Every row gives one point. Each copy is the shape, with its points in the same order, turned, moved and blurred by noise. Some copies are also mirrored. Which?

Shape:
[[-0.08 -0.32 -0.25]
 [-0.31  0.09  0.38]
 [ 0.49 -0.32 -0.24]
 [ 0.14  0.13  0.25]
 [-0.07 -0.37  0.22]
 [-0.34  0.74 -0.45]
 [-0.07 -0.16 -0.13]
 [-0.27  0.42 -0.35]]
Copy 1, 8 rows:
[[-0.11  0.07  0.34]
 [-0.22 -0.24 -0.32]
 [ 0.41 -0.07  0.66]
 [ 0.29 -0.12 -0.13]
 [-0.04 -0.37  0.18]
 [ 0.14  0.79 -0.43]
 [-0.03  0.07  0.29]
 [ 0.11  0.70 -0.11]]
Copy 1 is: mirrored
Copy 2:
[[ 0.29  0.00 -0.11]
 [-0.26 -0.09  0.39]
 [ 0.44  0.57 -0.13]
 [-0.22  0.24  0.15]
 [ 0.31 -0.01  0.38]
 [-0.56 -0.24 -0.60]
 [ 0.15  0.04 -0.06]
 [-0.34 -0.17 -0.42]]
Copy 2 is: only turned

Shape, 8 rows:
[[ 0.32  0.38  0.04 -0.32]
 [-0.36  0.39 -0.54 -0.19]
 [-0.34  0.02 -0.09 -0.03]
 [-0.20  0.41 -0.13 -0.12]
 [ 0.01  0.15 -0.17 -0.19]
 [-0.05 -0.89  0.16 -0.19]
 [-0.31 -0.23  0.19  0.20]
 [ 0.56 -0.07  0.12  0.16]]
Copy 1, 8 rows:
[[ 0.04  0.03 -0.20 -0.47]
 [ 0.24  0.41 -0.52  0.16]
 [ 0.06 -0.09 -0.27  0.32]
 [-0.17  0.25 -0.44  0.04]
 [ 0.11  0.09 -0.29 -0.05]
 [ 0.48 -0.77  0.21  0.38]
 [-0.19 -0.26 -0.04  0.45]
 [ 0.04 -0.11  0.48 -0.25]]
Copy 1 is: only turned
Copy 2:
[[-0.29  0.36  0.38 -0.32]
 [-0.02  0.53 -0.43 -0.23]
 [ 0.11  0.01 -0.20 -0.29]
 [-0.23  0.24 -0.12 -0.24]
 [ 0.01  0.28  0.07 -0.36]
 [ 0.73 -0.28  0.27 -0.78]
 [ 0.33 -0.39 -0.04 -0.30]
 [ 0.16  0.04  0.71 -0.04]]
Copy 2 is: only turned
Copy 3, 8 rows:
[[-0.27 -0.04  0.42  0.07]
 [ 0.25  0.58  0.04  0.38]
 [ 0.17  0.07 -0.32  0.11]
 [ 0.02  0.16 -0.04  0.36]
 [ 0.00  0.13  0.13  0.04]
 [ 0.07 -0.17 -0.43 -0.89]
 [ 0.21 -0.25 -0.46 -0.06]
 [ 0.09 -0.50  0.37 -0.27]]
Copy 3 is: only turned
Copy 4, 8 rows:
[[ 0.49 -0.08  0.27 -0.09]
 [ 0.59 -0.25 -0.40  0.38]
 [ 0.16 -0.42 -0.32  0.04]
 [ 0.45 -0.23 -0.20  0.11]
 [ 0.34 -0.25  0.09  0.17]
 [-0.51 -0.96  0.37 -0.01]
 [-0.28 -0.52 -0.28 -0.10]
 [-0.14  0.07  0.48 -0.01]]
Copy 4 is: only turned

Shape, 13 rows:
[[ 0.30  0.23 -0.11 -0.15 -0.16  0.23  0.28  0.33]
 [-0.07  0.14 -0.61 -0.26  0.06  0.48  0.36 -0.11]
 [-0.03 -0.02 -0.35  0.35 -0.10 -0.19 -0.07 -0.27]
 [-0.18  0.47 -0.52 -0.15 -0.57  0.47  0.39  0.28]
 [-0.18  0.33  0.53 -0.51  0.43 -0.44 -0.29  0.26]
 [-0.57 -0.39 -0.31  0.34  0.03  0.13  0.03 -0.20]
 [-0.28 -0.22 -0.20  0.57  0.36  0.06 -0.16 -0.15]
 [-0.08  0.14  0.49 -0.48  0.03 -0.28  0.37  0.30]
 [-0.13 -0.41  0.27  0.12  0.04 -0.31 -0.50 -0.31]
 [-0.18  0.23  0.21 -0.29  0.19 -0.62  0.05 -0.01]
 [ 0.04 -0.12 -0.68 -0.12 -0.34  0.01  0.57  0.29]
 [-0.13 -0.07  0.49  0.33  0.18 -0.40 -0.05 -0.43]
 [-0.19  0.25 -0.22 -0.01  0.11  0.05  0.13  0.35]]
Copy 1, 13 rows:
[[ 0.07 -0.25  0.52  0.00 -0.10 -0.13  0.35 -0.04]
 [ 0.00 -0.20  0.78  0.21  0.12  0.46 -0.10  0.05]
 [-0.11  0.32  0.06 -0.19  0.10  0.21 -0.22  0.24]
 [-0.24  0.04  1.02  0.20  0.23 -0.08  0.12 -0.36]
 [-0.42 -0.74 -0.20 -0.28 -0.77 -0.18 -0.14 -0.09]
 [-0.45  0.22 -0.09  0.14  0.24  0.65 -0.07  0.00]
 [-0.30  0.34 -0.18  0.07 -0.18  0.63  0.01  0.29]
 [-0.46 -0.81  0.10 -0.15 -0.12 -0.29  0.19  0.05]
 [-0.10 -0.02 -0.71 -0.15 -0.08  0.18 -0.28 -0.02]
 [-0.51 -0.49 -0.02 -0.42 -0.29 -0.17 -0.23  0.18]
 [-0.11 -0.13  0.74 -0.36  0.51  0.30  0.29 -0.04]
 [-0.34 -0.07 -0.56 -0.02 -0.11 -0.07 -0.20  0.52]
 [-0.40 -0.09  0.44 -0.09 -0.27  0.19  0.17 -0.04]]
Copy 1 is: only turned
Copy 2 (13 x 8):
[[-0.04 -0.35 -0.17  0.01 -0.19  0.12  0.59 -0.17]
 [-0.02 -0.60 -0.35 -0.19 -0.52  0.20  0.29  0.36]
 [ 0.44 -0.16 -0.25  0.02 -0.17 -0.20 -0.22  0.11]
 [-0.06 -0.74 -0.28  0.16 -0.71 -0.15  0.60 -0.10]
 [-0.58  0.76  0.06  0.24 -0.42  0.12  0.39 -0.01]
 [-0.07 -0.45 -0.16  0.10 -0.15 -0.51 -0.38  0.49]
 [ 0.00 -0.03 -0.43 -0.11  0.10 -0.45 -0.35  0.32]
 [-0.39  0.17  0.34  0.25 -0.19 -0.03  0.70  0.16]
 [-0.11  0.28  0.28  0.14  0.08 -0.19 -0.56 -0.01]
 [ 0.00  0.58  0.07  0.43 -0.26 -0.04  0.33  0.25]
 [ 0.24 -0.64 -0.30  0.47 -0.17  0.15  0.47  0.32]
 [ 0.06  0.46  0.28 -0.09  0.02 -0.54 -0.18  0.17]
 [-0.18 -0.12 -0.48  0.18 -0.26 -0.09  0.35  0.10]]
Copy 2 is: only turned
